Rows are points. The last column is the point's height on a tilted bowl or saddle (a function of degree 2), plus a little noise. Count its main directions that bend up, bend down and stay straight.
(in the rows, 128 means zero)

Points, 10 rows:
[[133 143 100]
 [152 154 122]
 [164 100 102]
 [151 177 158]
 [174 109 114]
 [ 82 151 149]
 [139  86  93]
 [122 126  93]
 [ 67 106 173]
 [127 106  88]]
Directions: 2 up, 0 down, 0 straight

Points (18 x 4):
[[ 98 145 109 131]
 [107  94 146  96]
 [112 127 133 123]
 [ 98 128  90 122]
 [133 191 139 109]
 [ 99 144 103 129]
 [102 146 105 130]
 [118 169 172 117]
 [218 138 152  42]
 [ 95 139 159 122]
 [107 155 169 123]
 [185 106 147  84]
 [118 104 127 112]
 [122 122 105 122]
 [ 64 109 200  61]
 [111 146 135 129]
 [117 138 157 119]
 [165 133 121 105]]
Directions: 0 up, 2 down, 1 straight

Points, 15 rows:
[[104 115 221  20]
 [109 115 109 135]
 [124 120 154 126]
 [118 176  93 141]
 [ 83 122 149 120]
 [136 117 188  96]
 [157 149 143 137]
 [ 96  82 136 129]
 [117 161 118 140]
 [155  70 173 122]
 [167 125 173 121]
 [132  90 113 126]
 [ 98 152 158 112]
 [124 127 126 137]
 [135 141 123 140]]
Directions: 0 up, 1 down, 2 straight

Points (16 x 4):
[[184 139 158 157]
 [139 121 105 125]
 [166 138 146 159]
 [142 115 120 148]
 [182 131 105 100]
 [143 116 100 113]
 [ 99 147 157  96]
 [ 81 128 148 114]
 [160 118 131 152]
 [185 105 116 107]
 [193 122 109  98]
 [141 150 129 135]
 [ 78  91 111 152]
 [116  55  86  58]
 [158 138 127 148]
 [124  70  90  80]]
Directions: 0 up, 2 down, 1 straight

Points (26 x 5):
[[112 115 142 112 125]
 [140 162 112 109 101]
 [113 166 127 137 116]
 [115 123  72  94 111]
 [ 66 129 168 166 178]
 [118 101 152 166 158]
 [146 122 137  90 136]
 [143 148 145 139 135]
 [107  99  77 177 117]
 [148 144 151  80 131]
 [180 117 163  99 190]
 [108 149 144 109 115]
 [122 116 132 155 131]
 [ 93 140  76 135 104]
 [ 88 172 141 115 125]
 [151 115 174 100 181]
 [127 171  81  57 111]
 [139  97 147  90 166]
 [133 169  87 125 108]
 [160 131 164 164 193]
 [184 125 115  74 161]
 [ 79  86 165  94 187]
 [111  87 126 166 134]
 [160 160 124 100 112]
 [178 149 115 113 134]
 [138 180 137 147 138]]
Directions: 3 up, 0 down, 1 straight

Points:
[[150 176 158 117  89]
 [122 131  74 191 151]
 [118 161 115 126 104]
 [108 220 109 148  52]
 [131 131 119 102 103]
 [137 188 149 117  81]
 [118 146 117 109 101]
 [136 152 145 119 109]
 [172 109 125 210 133]
 [166 131 155 156 120]
 [113 106 121 125 115]
 [109 100 161 123 123]
 [110 111 109 151 123]
 [102 111 124 112 107]
 [ 94 112  95 105  91]
 [140 112 158 105 112]
 [148  87 139 124 110]
 [145 101 108 129 121]
 [165 144 122 200 136]
 [148  74 172 138 108]
 [124  43 127 163  87]
 [ 76 164 121  97  74]]
Directions: 1 up, 3 down, 0 straight

Points (25 x 5):
[[ 98 169 149 141 152]
 [ 96 159 133  96 149]
 [210 159  98 175 193]
 [133 132 115 113 142]
 [ 77 138 184 115 116]
 [125 115  89 118 135]
 [122 156 163 151 147]
 [146 131 123 112 145]
 [116 111 147 112 131]
 [ 86 188 140 188 201]
 [155 137  85 137 138]
 [ 99 150  69 123 148]
 [134 140 136 141 143]
 [118 134 120 127 138]
 [170 143  80  89 172]
 [141 149 136 114 146]
 [105 112 104 153 136]
 [103 172 111 123 160]
 [ 85 150 153 130 139]
 [117 100 112 156 137]
 [147 170 148  88 157]
 [125 164 142 191 179]
 [175 127 145 109 158]
 [141 155 224  68  82]
 [128 123 151 165 148]]
Directions: 3 up, 1 down, 0 straight

Points (48 x 7):
[[103 113 128 173 142 179 134]
 [139 150 118 123  89 153 119]
 [ 92 126 111 160 102 108 147]
 [195  77 119 159 159 113 136]
 [115 180 154 118 188 136 197]
 [120  87  67 120 142 160 161]
 [134  82 132 173 113 151 136]
 [136 115 130  98 157  97 134]
 [ 85 108  94  73 127 155 199]
 [117 109 170 164  91 134 159]
 [146 146 136 193 115 145 143]
 [145 104 155 110 109  91 113]
 [142 126 136  73 102 153 125]
 [118 172 189 171 142 124 182]
 [121 162 179 174  72 105 175]
 [155 148 108 126 102 140 121]
 [107 129 135 106 156 150 167]
 [ 89 150 150  70 100 166 171]
 [111  97 116 145 117  99 134]
 [163 178  95 110 140 181 120]
 [123  71 153  88 140 137 149]
 [ 82 148 205 132 137 142 205]
 [ 92 116 115 155 123 124 140]
 [114 103 137 142  92 148 148]
 [ 84 133  91 164 134 128 140]
 [143 119 117 125 134  87 130]
 [201 152 141 176 178 158 198]
 [138 121 158 161 103 130 144]
 [138  83 174 108 113 164 159]
 [173 100  90 125 124 141 139]
 [136 187 158 138  70 130 126]
 [ 93 132 131 185 124 201 127]
 [105 159 131 110 139 155 155]
 [143 118 152 125 120 120 129]
 [147 169 106 137 147 167 134]
 [103 191 162  97 134  97 164]
 [144 179 105  82 113 145 108]
 [126 177 104  63 154 205 157]
 [ 82 127  78 123 118 125 171]
 [126 107 124 113 150 120 141]
 [ 89 157 128 174 167 148 151]
 [121 100 138  70 152 118 151]
 [121 135 147 147 129 146 143]
 [168 111 120 116 128 148 131]
 [150  94  98  97 124 152 142]
 [130 130 118  87 117  81 132]
 [186  77 171 111 160 158 151]
 [148 133 168 191 106 166 167]]
Directions: 4 up, 2 down, 0 straight

Points, 41 rows:
[[125  94 180 152 118 164 152]
 [130 140 126 149  90  77 134]
 [102 131 131 178 130 113 139]
 [123 119 159 110 140 140 143]
 [157 106 112 153 148  83 141]
 [121 149 126 146 143  98 132]
 [196 204 141  94 170 121 156]
 [190 136 139 126 150  62 158]
 [157 122  92 124 156 152 143]
 [149 128 123 142 125  79 131]
 [118 189 154  92 111 169 156]
 [124 130  94  54 112 128 134]
 [137  47 143  77 109 126 140]
 [140  39  95 151 119 180 160]
 [171 122 141 162 167  98 134]
 [145 162 142 184 110 130 119]
 [129 168  92 115 174 152 196]
 [125 126 119 155 142 158 160]
 [137 152  76 192 116 174 234]
 [168 144 121 101 142 159 114]
 [121 161 146 120 125 142 141]
 [165 104 130 104  98  93 136]
 [151 114  91 103 144  82 138]
 [120 100  88 136 120 149 155]
 [135  90 168 138 141 103 137]
 [143 198 127 121 169 163 171]
 [154 111 122 124 128 111 129]
 [130 128 160 151 133  94 115]
 [182 181 110  93 141 133 142]
 [162 151 188 130 168 107 110]
 [122 120 134 143 120 144 145]
 [128  62  53 113 101 153 111]
 [163 106 130 114 116 132 116]
 [128  93  89 132 150 106 137]
 [128  85 109  84  92 159 117]
 [155 127 141 136 131 103 124]
 [167  94 153 150 174  90 144]
 [141 139 121  95 162  69 157]
 [132 139 118 136 101 101 138]
 [ 31 126 125 101 149  82 188]
 [ 80 170 133 125 105 158 204]]
Directions: 4 up, 2 down, 0 straight
